Each point is reached from the start by the listed moves, each made 0, 1 or 2 times, or once backwards (-1), plus a little noise. Say if it took an odd or an even number of moves. Then give how often each move was made.
(in the rows, 128 means zero)

Moves:
(1): [135 134 160 142 149 121]
(2): [172 137 111 117 142 167]
(3): [110 126 121 151 168  71]
Start: [146 163 125 110 154  82]
Points:
[130 162 180 111 120  93] -> odd (1, -1, -1)
[217 179 145  89 149 171] -> odd (1, 1, -1)
[160 174 189 136 196  68] -> even (2, 0, 0)

Moves:
(1): [115 102  99 128 122 131 131]
(2): [118 130 151 136 149 119 129]
(3): [124 119 142 116 142 122 104]
(4): [145 119 141 131 109 145 130]
Start: [119 132 135 130 138 134 124]
Points:
[100 136 182 146 180 118 125] -> even (0, 2, 0, 0)
[130  69 159 112 121 161  84] -> odd (1, 0, 2, 2)
[141 136 249 141 162 142 103] -> even (-1, 2, 1, 2)
[ 73 130 127 155 180 107 149] -> odd (1, 2, -1, -1)

Moves:
(1): [127 140 138 117 141 103 124 132]
(2): [131 109 126 115 131 120 135 116]
(3): [167 130 114 100 142 135  74 130]
(4): [122 117 137 139 124 136 129 132]
(5): [128 135 135 125 108 122 115 129]
(6): [124 130 132 132 147 131 121 105]
(7): [120 149 121  98 141 141 122 143]
(8): [147 132 138 118 124 155 132 131]
Start: [133 150 142 136 129 116 130 129]
Points:
[210 188 125  71 180  92  29 177] -> odd (2, -1, 2, 0, -1, -1, 0, 0)
[244 202 153  36 214 134   7  95] -> odd (2, 0, 2, -1, 0, 2, 0, 2)
[ 91 190 153 132 119 201 173 172] -> odd (-1, -1, -1, 1, 0, 0, 2, 1)

Moves:
(1): [126 136 129 150 136 118 118 139 113 135 133 134]
(2): [142 119 137 114 138 130 121 126 119 122 119 123]
(3): [131 126 123 142 119 139 130 134 133  94 124 140]
(4): [120 131 139 122 108 126 113 104 124 106 149 128]
(5): [133 134 136 119 127 122 133 142 106 123 119 133]
(6): [113 140 148 128 115 125 134 125 146 141 133 127]
(7): [131 131 149 141 116 106 144 137 113 132 139 121]
(8): [139 104 148 144 119 144 143 106 137 121 107 133]
(9): [129 124 127 137 125 141 134 109 121 146 166 154]
Start: [135 122 133 134 124 128 131 131 135 135 126 127]
Points:
[133 170 157 111 148  71  80 172  36 156 153 127] -> even (2, 1, -1, 1, 2, 0, 0, -1, 0)
[139  99  57 143 144 177 137 134 185 108 100 141] -> odd (-1, -1, 1, -1, -1, -1, -1, 0, 0)
[108 127 135 249 107 181 147 121 202 149 141 202] -> even (2, -1, 2, -1, -1, 2, -1, 1, 1)
[140 103 221 177  99  99 165 116 142 162  68  98] -> odd (1, 0, -1, 0, 0, 1, 1, 2, -1)

Moves:
(1): [123 135 121 139 128 112 151 131 106 135 128 139 103 127]
(2): [120 125 113 128 129 128 126 129 125 133 116 129 126 126]
(3): [122 131 123 119 132 126 128 123 136 121 128 120 143 146]
(4): [131 136 129 156 120 116 130 138 121 133 129 137 115 139]
(5): [122 132 129 123 123 134 131 113 131 137 123 126 133 138]
(6): [115 119 129 128 143 130 133 135 152 144 127 125 134 129]
(7): [122 126 123 141 116 113 148 143 124 139 130 147 134 121]
(8): [134 127 126 135 119 119 134 140 115 126 135 119 111 126]
(9): [150 129 131 128 120 114 118 127 131 141 159 129 120 141]
(10): [125 146 131 143 128 122 126 136 119 134 145 126 127 119]
(11): [128 120 142 111 143 123 124 142 124 132 102 128 135 119]
(12): [116 125 137 126 122 125 126 138 111 126 127 140 116 127]
Start: [147 120 141 137 134 140 137 128 135 161 112 112 152 131]
Points:
[132 147 152 172 119  59 131 198  30 187  86 159  84 151] -> odd (1, 2, 1, 2, 0, -1, 0, 0, 1, 1, 2, 2)
[176  97 128 158 120 146 124 134 151 163  91  99 143 131] -> odd (-1, 1, -1, 1, 0, 0, 0, 1, 0, -1, 0, -1)
[131 116 212 115 179 106 133 199  95 218 137 109  98  86] -> odd (1, -1, -1, -1, 0, 2, -1, 1, 1, 2, 2, 2)
[158 152  87 249  65  93 158 166 104 182 146 138 140 131] -> even (-1, 2, 0, 2, 0, -1, 2, 1, 0, 1, -1, -1)
[143 100 127 162  96 121 161 130 197 210 156  96 157 202] -> odd (-1, 0, 1, 1, 2, 2, 1, 2, 1, -1, -1, 0)
[127  91 110 127 183 115 151 136 191 222  71 122 169 175] -> even (1, 2, 1, 1, 0, 2, 0, -1, 1, -1, 1, -1)
[164  87 135 181 103  80 149 223  80 178  36 167 129  96] -> even (-1, 2, -1, 2, -1, -1, 2, 1, 0, -1, 2, 0)

Moves:
(1): [128 129 125 125 123 137 142 126 133 124 109 132 134 135 134]
(2): [122 123 109 121 129 139 135 136 143 113 134 135 123 130 152]
(3): [123 126 122 134 135 126 121 159 123 140 120 141 132 117 125]
(4): [137 158 114 128 104 112 128 148 145 128 148 142 108 121 117]
(5): [136 139 121 141 140 135 125 121 133 139 114 126 144 119 107]
(6): [113 142 130 114 129 132 129 120 117 140 144 133 137 128 132]
(7): [127 120 135 132 139 127 120 125 128 133 122 143 110 121 125]
(8): [123 111 116 131 137 125 131 124 130 141 117 114 105 131 137]
(9): [136 129 128 125 147 123 125 116 123 128 134 123 131 124 136]
(10): [114 130 126 121 125 137 123 119 122 109 117 111 107 132 136]
(11): [119 132 138 107 142 118 127 133 138 114 150 132 139 140 146]
(12): [124 142 124 138 132 130 121 122 120 125 125 125 127 134 122]
(13): [130 129 116 156 153 130 127 135 129 118 126 126 125  98 117]
(14): [119 120 135 139 130 136 123 126 126 120 111 115 125 125 142]
Start: [122 107 131 135 130 126 130 139 121 129 136 130 132 129 125]
Points:
[145 164 165  92 126  67  99 118 167 106 179 147  70 156 114] -> odd (0, -1, -1, 2, 1, -1, 2, 0, 1, 1, 2, 0, -1, 0)
[153 189  52 200 146 102 137 197 158 174 121 201 102  85  49] -> odd (2, 0, 1, 2, 1, 0, 1, 1, 0, -1, 0, 2, 1, -1)
[124 197  77 120 130 120 120 140 150 134 164 192  64 110 104] -> even (1, 1, 0, 2, 1, 1, 2, 0, 1, 1, 0, 1, 0, -1)
[ 90  21 114  91 205 147 140 123 175 111  92 137  98 182 223] -> odd (1, 2, 0, -1, 1, -1, 2, 2, 0, 0, 2, 0, -1, 0)
[101 102 104 249 207 182  77 116  99  34  45  99  39  52 130] -> odd (0, 1, 0, 0, 0, -1, 2, -1, 1, 2, -1, 2, 2, 2)

Moves:
(1): [136 122 130 109 133 125 129 144 139 135 118 135 127 108 122 135 110 121
 118 135]
(2): [126 128 117 126 124 126 126 127 141 122 129 121 130 130 135 124 139 126
 123 121]
(3): [120 120 121 131 128 128 128 123 132 127 121 126 127 128 130 133 121 127
 122 128]
(4): [120 128 141 127 124 131 132 134 133 119 142 131 128 125 128 123 120 130
 118 130]
(5): [133 136 136 130 124 120 133 129 119 123 136 141 125 125 132 124 141 140
 134 118]
(6): [131 127 137 134 116 122 120 132 134 125 125 135 131 111 110 135 125 124
 126 127]
(7): [116 131 129 131 125 131 132 133 118 125 117 117 131 126 123 126 132 124
 132 119]
(8): [122 132 133 124 125 136 131 121 133 127 131 133 132 136 132 138 138 132
 126 130]
(9): [131 135 124 129 130 125 119 133 117 141 112 130 118 119 140 137 124 121
 114 124]
(10): [121 114 115 129 127 125 116 132 143 123 133 114 141 130 135 130 133 121
 131 141]
(11): [128 137 124 133 126 123 127 128 121 124 118 128 111 132 123 126 139 114
 128 129]
(12): [125 127 124 125 125 131 131 136 131 132 140 135 126 121 125 138 128 133
 121 125]
(13): [119 125 130 118 130 127 122 131 130 122 131 129 137 137 119 125 133 131
 129 125]
(14): [133 131 129 122 133 132 120 119 127 122 135 135 128 123 131 119 124 125
 132 132]
(15): [121 127 122 129 142 113 128 118 126 147 127 135 128 120 135 128 133 121
 122 130]
(16): [140 114 141 129 130 132 130 134 119 131 130 133 125 126 129 134 123 126
 125 122]
(17): [124 136 122 114 128 113 135 124 124 134 146 121 138 138 126 133 119 122
 131 138]
(18): [132 132 133 123 140 129 125 126 123 132 130 123 123 111 128 132 130 143
 126 119]
(19): [122 133 143 128 124 127 124 131 123 131 130 142 113 123 138 121 139 126
 137 102]
(20): [131 131 130 137 131 133 133 135 137 127 132 140 128 142 134 144 125 131
 127 118]
Start: [127 133 113 131 125 128 121 130 136 134 124 126 129 127 145 148 132 116
 116 134]
Points:
[ 98 116 141  89 153 107 119 151 183 141 180 166 110   7 174 136  92 150
  97  97] -> even (2, 0, 2, 2, 1, 0, 0, -1, -1, 1, -1, 1, -1, 1, 1, -1, 0, 2, 2, 0)
[143 111 142  96 122  74 122 133 123 188 191 165 121  42 123 178  93 124
  84  95] -> even (0, 1, 1, 0, 0, 2, -1, -1, 0, -1, -1, 2, 0, 0, 1, 2, 2, 1, 1, -1)
[114 128  72 113 174  87 111  94  69 207 166 107 101  79 196 169 118 115
 111 123] -> odd (-1, -1, 2, -1, 0, -1, 0, -1, 1, 1, 0, 2, -1, 1, 1, 1, 2, 2, 1, -1)
[ 90  92  53  79  99  77  99  91 216 130 221 127 233 130 119 187 147 109
 113 215] -> odd (0, 1, 1, -1, 1, 2, -1, 2, -1, 2, -1, 2, 1, 1, 1, 0, 2, -1, -1, -1)
[ 69 130 137 153 143 109  69 117  82 154  80 109 103  97 188 113 239  81
 137  70] -> odd (-1, 0, -1, 0, 0, 0, 2, 1, 1, 2, 1, -1, 1, 0, 2, 1, -1, 1, 2, -1)

Moves:
(1): [128 134 131 123 130 122 124 127 135 126 128 126 117 137 129 124 129 133
 127 120 128 122 126 133 122 131 136]
(2): [118 129 128 138 124 129 120 136 131 128 121 126 146 136 127 128 128 149
 115 121 118 129 134 137 129 154 121]
(3): [133 131 127 134 124 137 143 123 131 133 124 129 131 124 127 128 116 131
 127 117 124 124 124 129 131 120 138]
(4): [124 126 125 120 120 129 132 134 131 121 121 116 134 128 120 135 114 128
 146 134 134 137 128 128 128 135 143]
(5): [129 120 124 132 118 125 122 139 126 130 136 128 130 135 115 114 122 150
 130 121 129 123 130 116 126 125 128]
(6): [117 134 130 124 122 115 113 129 130 136 121 135 140 118 130 128 143 139
 127 120 128 134 133 116 135 123 123]
(7): [131 139 117 121 132 131 133 138 126 129 121 126 131 123 132 134 129 133
 139 123 138 123 126 126 124 124 125]
(8): [130 122 130 125 122 129 131 112 117 144 123 124 139 133 134 124 118 126
 129 142 123 130 130 136 120 121 117]
(9): [131 131 127 135 119 134 121 131 125 122 128 139 131 126 128 134 118 138
 119 127 126 124 122 124 126 130 131]
(10): [128 129 123 123 125 119 131 145 134 132 131 116 125 119 128 128 131 133
 127 126 136 112 131 124 133 116 129]
(11): [127 132 128 127 138 117 139 128 123 122 123 126 131 122 141 138 120 130
 131 137 130 143 124 128 141 117 118]
(12): [126 133 130 123 127 134 124 140 125 122 125 118 130 128 142 125 134 129
 124 133 120 129 125 136 126 111 136]
(13): [120 134 124 136 126 120 141 120 127 114 125 136 133 126 132 116 127 141
 128 129 121 134 123 123 122 134 120]
(14): [126 120 125 121 135 123 124 120 144 132 125 129 123 127 132 126 133 132
 131 124 122 125 128 126 131 123 117]
(15): [128 122 140 116 145 130 136 123 114 131 123 121 119 123 131 131 131 120
 131 127 126 122 128 130 126 127 132]
(16): [139 120 132 144 135 127 134 133 120 130 127 126 130 125 105 124 123 130
 132 126 143 122 123 126 121 125 147]
(17): [129 130 123 137 114 133 141 133 123 126 128 116 119 122 129 133 119 127
 123 122 133 133 117 120 115 137 130]
(18): [145 147 132 134 135 128 126 139 124 130 126 115 130 110 120 139 123 125
 129 127 123 123 120 123 126 132 126]
(19): [133 120 133 133 129 138 130 126 125 124 130 134 122 124 129 118 117 138
 128 125 129 128 136 136 128 138 135]
(20): [120 138 134 127 131 131 124 138 136 134 140 130 131 122 126 125 118 123
 138 125 125 129 114 141 119 127 131]
(21): [126 136 120 119 136 116 120 127 130 128 128 136 135 128 133 137 141 144
 126 137 116 133 135 124 130 125 122]
(22): [133 121 132 128 133 130 133 112 124 127 139 129 125 130 129 125 129 129
 135 123 133 122 121 133 129 122 141]
(23): [125 142 122 141 129 131 128 124 129 123 121 121 131 134 138 136 133 137
 131 136 120 127 144 120 117 137 132]
(24): [134 125 134 117 141 128 118 126 132 130 125 136 136 138 136 121 135 126
 123 131 129 128 132 122 123 130 121]
Start: [124 124 119 121 125 142 135 130 115 128 116 125 133 127 123 133 141 123
 136 115 127 123 119 147 127 117 126]
Points:
[122 164 102 147  67  87 152 147 146 156  47  67 174  81  96 214  85 165
 131  96 139 152 107 115 168 117 141] -> odd (2, 1, 2, 2, -1, 2, -1, 1, 1, 1, 2, -1, -1, 1, -1, 1, 1, 1, -1, -1, 0, -1, 0, -1)
[139 200  87 144 115 122 208 175  69 131  66  43 211  66 148 153  83 249
 186 139 114 113  89  99  47  58 191] -> even (0, 0, 2, 2, 1, 1, 1, 2, 1, 2, 1, 2, 2, 0, 1, 2, 2, 1, 0, 1, 2, 1, 2, 1)
[115 164 140  84 169 120 138  68 128 188 104 160 172 110 223 122 117 225
 137  72  92 107 112 163 106 106  88] -> even (2, 1, 2, -1, 0, 2, 1, 2, 1, 1, 2, -1, 0, 1, 1, -1, 1, 0, 2, 2, 1, 2, 1, 2)
